Every row gives one point. A path goes straight from each point to the next, and from the last back to the first. The post is the endless flat space through its rows: a point in 2 columns, a line in 3, a plane in 4, and so on, so that a path can go around it. Count how often the path circles the post. Going back the other way cancels.
In the rows, zero is written as 128.

Post (2 x 3):
[[103  84 156]
 [164 152  79]]
Path:
[[140 129 187]
 [194 124 124]
 [143  33 156]
 [167 139 117]
 [181 120 157]
 [134  19  99]
 [114 103 104]
 [108 153  69]
 [ 91  53 109]
 [174  48 152]
 [163 113 195]
 [106 147 162]
 [102 125 144]]
Times around: 0

Post:
[[100 165 148 108 182 132  60  76]
 [161 154 170 143 100 165 140  83]
 [140 186 174 112 117  82 103 126]
 [145 151 154 110 232 162 166 100]
 [195 158 143 197 121 136 154 159]
 [154 149  27 146   7  80 115 102]
 [195 140 107 125  46 120  90 144]]
Path (18 x 8):
[[120 165 119 119 157 153 180 110]
 [115 100 125 150 133 133  90 105]
 [149 140 194 119  95 153  83 122]
 [132 209 146 130  82 105 160 166]
 [133 203 146 182 142 169 119 145]
 [103 130 116 144  77 150  80 121]
 [173  90 108 143   8 153 110  45]
 [189 147 150 172 145  99 143  78]
 [160 209 113 141 141 108 144  77]
 [133 199 138 142  99 115 108  80]
 [177 172 105 126 136  58 109  93]
 [176 128 182 138  86 121  89 114]
 [162  99  78 134 143 161  66 163]
 [136 137 169 112 128 189  87 102]
 [137 119 156  93 157  90 131 142]
 [164 126  96 216 119 100 100 105]
 [223 146 180 131 100 173 100  84]
 [157 209 142 142  88 136 161 102]]
Times around: 1

Post:
[[142 173  89 120 101 165 126 163 103 211 137 160]
 [157 121 201 131 178  99  60 239 129 132 157 206]
 [ 97 149 171 183 125  50 224 160 108  75 111 155]
 [189 125 105 161 149 115  83 119  56 151 116 105]
 [185 105 142 157  72 181  73 105  26 167 137 128]
 [159 129 189 186 123 108 126  94 158 143 111 129]
 [150 125 138 204 140  83 113 182  94 168 208 126]
 [146 131 120  91 156 201 100 107  68 186 118  64]
 [189  88 101 136 122 225 180 120 148  39 139  65]
 [138 145 150 126 113 125 166  36 169  29 186  75]
 [165 104 166 124 196 203  97  88 135  70 174 164]]
Path, 35 rows:
[[192 135 145 156 162 162 139 213  95 175 151 164]
 [188 175 167  42  96 157 104  32 142  93  95 170]
 [206  76 117 126 191 162  67 170 101  99 150 140]
 [191  67 101 208 100  92  67 115 119 118 137 109]
 [121 167 121 134 155 112 140 126 181  76 123  70]
 [175 109 189  92 136 177  65 206  65  69 119 123]
 [141 208 111 103 156 144 169  49  57 114 142 118]
 [172  95 173 148 114 156 156 217  86  94 138 162]
 [167 122 154  74 130 134 130 114 187  45 172 120]
 [116  97 155 159  96 118 190 204  87  68 134 129]
 [ 57 139 161 155 188 148 138 109  59  59  80 177]
 [155 137 209  95 152 122  57 120 100  98  49  76]
 [155 159 219 113 161 145 103 143  78  86 127 128]
 [191 126 124 178  93 137 164 186 107 173 157 114]
 [210  78 134 111 128 147 104 120  78 117 107 146]
 [155  94 139 181 153 113  60  89 111 146 159 170]
 [100 104 104 208 120 151 147 118 149 120 165  76]
 [121  78  90 194 143 197 142 133 108 153 135 165]
 [152  54 112 130 142 146 170 159 129  42  72 115]
 [175 105  88 160 156 176  81 161 127 119 157 119]
 [134 153 124 159  90 168 117 177  94 195 132 106]
 [164 139 153 151 144 206 121 114 123  69 211 227]
 [201 146 146 120  42 228 172  84  94  22 195 147]
 [134 154 190 147 122 131 171 135 138  37  98 121]
 [102 156 119 130 139 182 123  96 154  60 122 151]
 [119 104 133 121  71 144 159 118 118  84 162 132]
 [153 121 146 132 166  87  97 160 118 128 201 130]
 [162 107 216 144 181 141 117 172 126 168 208 114]
 [183 152 119 231 153  94 212 179  83  95  90 125]
 [147 144 138 100 184 160 195 116 145  83 118  72]
 [201 125 188 149 130 112 139 122 126 194 142 140]
 [183 114  73 153 110 197 180 131 159 132 119 121]
 [114  89  92 200 112 108 141 101 100 142 171  93]
 [101 159 191 155  82  96  98 112 124 123 140  72]
 [152 159 124 155 166 124  68 166  63 103 196 181]]
Times around: 3

Post (17 x 18):
[[141  90 115 160  69 112 152 105 147 161  90 119 113 136  80  96 143  99]
 [134 145 139 158 105 116 172 111 129  77 106 119 167 160 146 127  86 117]
 [126 163 152 133 146  67 214 198 106 132 104 115 196 208 145 191 178  65]
 [ 87 135 214 159  76 158 119 160 193 187 111 153  99 161 147 128 124 154]
 [147 154 121 154 115 125  42 204 169 198 174 142 115  43 231 127  69  67]
 [ 97 131 193  46 130 186  45 131 206 169 137 161 152  92 142 187  66 135]
 [ 92 147 151 166 113 172  92 135 144 140 105 155 148 153 147 147 112  81]
 [146 186 111  95 124 108  82  87 167 148  72 168  50 176 130 169 147 160]
 [125 125 151 158 162 123  66 126 144 136 147 132  66 152 129 101  92 139]
 [102 150 102 133 156 169 182 119 142 153  69 141 138 126 110 128  80 119]
 [182 110 153  98  91 168 134 102 112  90  69 105 153  99 141  71 156  92]
 [120 211  66 130 172 195 194  58 134 157 171 159 107 124 126 138 167 201]
 [229 115 190 114 105 175 149 151 115  54 105 146 128 115 122 153 141  80]
 [105 135 124 136 131 167 168  82 190  88 153 159 102 151 160  75  90  71]
 [136 116 108 141 126 143 138 132 183  85 118  59 124 158 137 121  99  92]
 [155 212 126 152 160 128  34 232 166 136 162 171 134 177 159 127  90 178]
 [117 129 141 134 135 149 119  93 205  25 121 147 116  63 166 103 143  67]]
Path, 17 rows:
[[ 90 129 122 162  38  84 136 145 242 162  89  86 186 107 114  98  88  58]
 [  7 153 184 224 152 157 148 161 124 166 136 170 107 151  79 202 110 116]
 [ 76 114 191 146  63 136 131 143 148 136 110 103 154 183 150 194 109  96]
 [145 133 101 137  87 156  75 142 126 123 142 155  54  91 167  96 118  48]
 [145 171  98 132 113 161 104 217 189 117  69  74 133 151 112 106  27 158]
 [155 172 145 131 109 134  59 117 174 159 117  86  83 127 190  98  56 145]
 [ 98 124 190 113 132 195  58  27 171  85  28 145  87 186 172 138 116 113]
 [179 128 154  90 133 210  90 176 165  68 144 164 180 107 130 136 117 114]
 [ 80 137 160 134 114 165 134 190 172 118 149 104 124 160 176 133  80 161]
 [162 142  73 123  91 150 157  36 139  83  31  81  22 127 142  90 117  80]
 [139 193 166 118 133 133 119 100 158 132 138 165 123  77 185 109 179  86]
 [185 103 199 114 102 119 156 130 199  92 107 138 121 173 164  67 109 119]
 [140 219  93 187 128 206 217 131 177 188 120 162 171 193 181 112 172 110]
 [120 126  74 124  99 111  59 118 202 143  52  98 114 144 124 127 101 167]
 [106 149 163 128 141 180 106 158 164 103 139 168 151  83 151  81 114 165]
 [ 26 160 130 150 175 128 105 126 139 145 141 137 121 178  96 152  80 137]
 [170 173 171 152  79 147 244 173 156 104 112 113 128 197 125  76 146 106]]
Times around: 2

Post (17 x 18):
[[152 116  95  91 137 192 178 126 125 141 128 131 136 145 121 117 131 166]
 [119 155  89 123 121 136 135 100  74 121  79 102 118 108 160 110 126 126]
 [151 160 146 106  82 114 183 129 140 110 111 144 139 177 155 117 107 101]
 [132 195 194 186 102 147 125 128 102 110 110 130 142  63 144 102  83 104]
 [129  95  87  78 152  84 131  94 133 150 161 136 103 180 104  97 130 136]
 [128 143 111 170 113 117 146 108 145 152 112 144 165 136 133  96 166 176]
 [109 136  97 135 130 145 161 165  78 174 139 141 142 139 116  82 143 144]
 [133 160 127  92  65 136 160 128 127 129  89 165 177  98 101  86 108 142]
 [165 166 234 187  82  93 130 180  67 144 138 103 107  43 210 205 107  89]
 [118 142 100  92 186 117  72 137 158 160 110  94 149 140 163 106 112  95]
 [ 79 135 139 137 139 108 158 146 132  73 109 140 174 133 122 123 111 159]
 [134 132 149 153 123 120 170 130 109 154  61 141 149 106 138 103  96 139]
 [140 120 150 114 149 142 125 135 125 142  68 159 155 168  69 115 165 143]
 [153 162 118 149  68 138 138 151 115 124 125  79 116  96 112 168  69  82]
 [158 110 147 149 105 124  71 143  86 130  95 127 162 136 180 110  83 147]
 [150 116  72 130 156 137  94 127 134 127 114 164 155 126 147 105 125 112]
 [116 160 137 127  62 129 148 170 111 114 111 124  54 108 150 161  71 132]]
Path (25 x 18):
[[ 86  55  91 185 203  99  98 129 100 168 110 135 130 114 105  95 141 174]
 [162 145 142 194  84 138 141  75 117 116 104 124 132 182 143 125 129 133]
 [120 215 136 162 111 110 161 157 135 123  92 201 145 124 125  79  75  85]
 [108 151 180 186 182  88 186 111 126 200 187 117 107  91 122  92 205 184]
 [ 99 105 103  94  67  53 136 169  73 107 132 105 104 201 220 108 125 114]
 [ 66 102 120 128 164  80  91 153 138 158 139 164 152  63 173  83  76 102]
 [115 230 143  90 139 183 175 171 136 120 116 142 177 163 161 159 156  81]
 [176 167 140 135 163 205 127  88  64 174  75 121 238  87 103  48 150 146]
 [139 134 176 163 126 133  92 162  87 144 112 133 148 121 186 164  96 126]
 [210  89 190 144  32 137 153 109 155 104  93 159 226  87 219 138  94 150]
 [167 134 114 177 115 121 141 105 133 199 102 110 148 144 125  67 130 122]
 [182 113 155  71  84 106 111 179 124 112  66 120 194 145 175 144  67 118]
 [178 144 154  99  63 151 101 161 139 140 174 103 128 151 142 127 127  82]
 [129  87 111  78  60  94 198 124  59 129 162 119  98  95 161 154  89 153]
 [144 186 136 110  74 120 126 164  66 148  93 164 161  95 179  54 142  71]
 [176 165 115 136  86 113  94 137 133 127  53 111 114 140 141 149 122  92]
 [136 110 150   7 177  81 139 172 106 188 110 130 122 151 101 162  73  66]
 [154 174 114  68  69 159 208  94 144 101  84 150 203  59 148 148  92  75]
 [158 217  92 156  86 198 164  77  86 109 115 116 106  92 174 114 124 116]
 [154 107 143  77  40  17 174 100 102 146 102 142 104 222  74 155 143 112]
 [161 117 140 115 100 156 150  83 138 184  90  94  95 182 162 121 132 118]
 [114 146 141  93 128 146 131 148  99  95  81 141  81 135 191 113 116 115]
 [ 49 123  95 121 143  34 104 140 128  97 127 131 107 179 111 122 153 175]
 [175 162 100  72 132 110 176 167 159 183 139 151 107 196  94 108 137  88]
 [122 144 142 119  49  83 135 181 133 190  95  97  74 142 169 120  80 149]]
Times around: 0
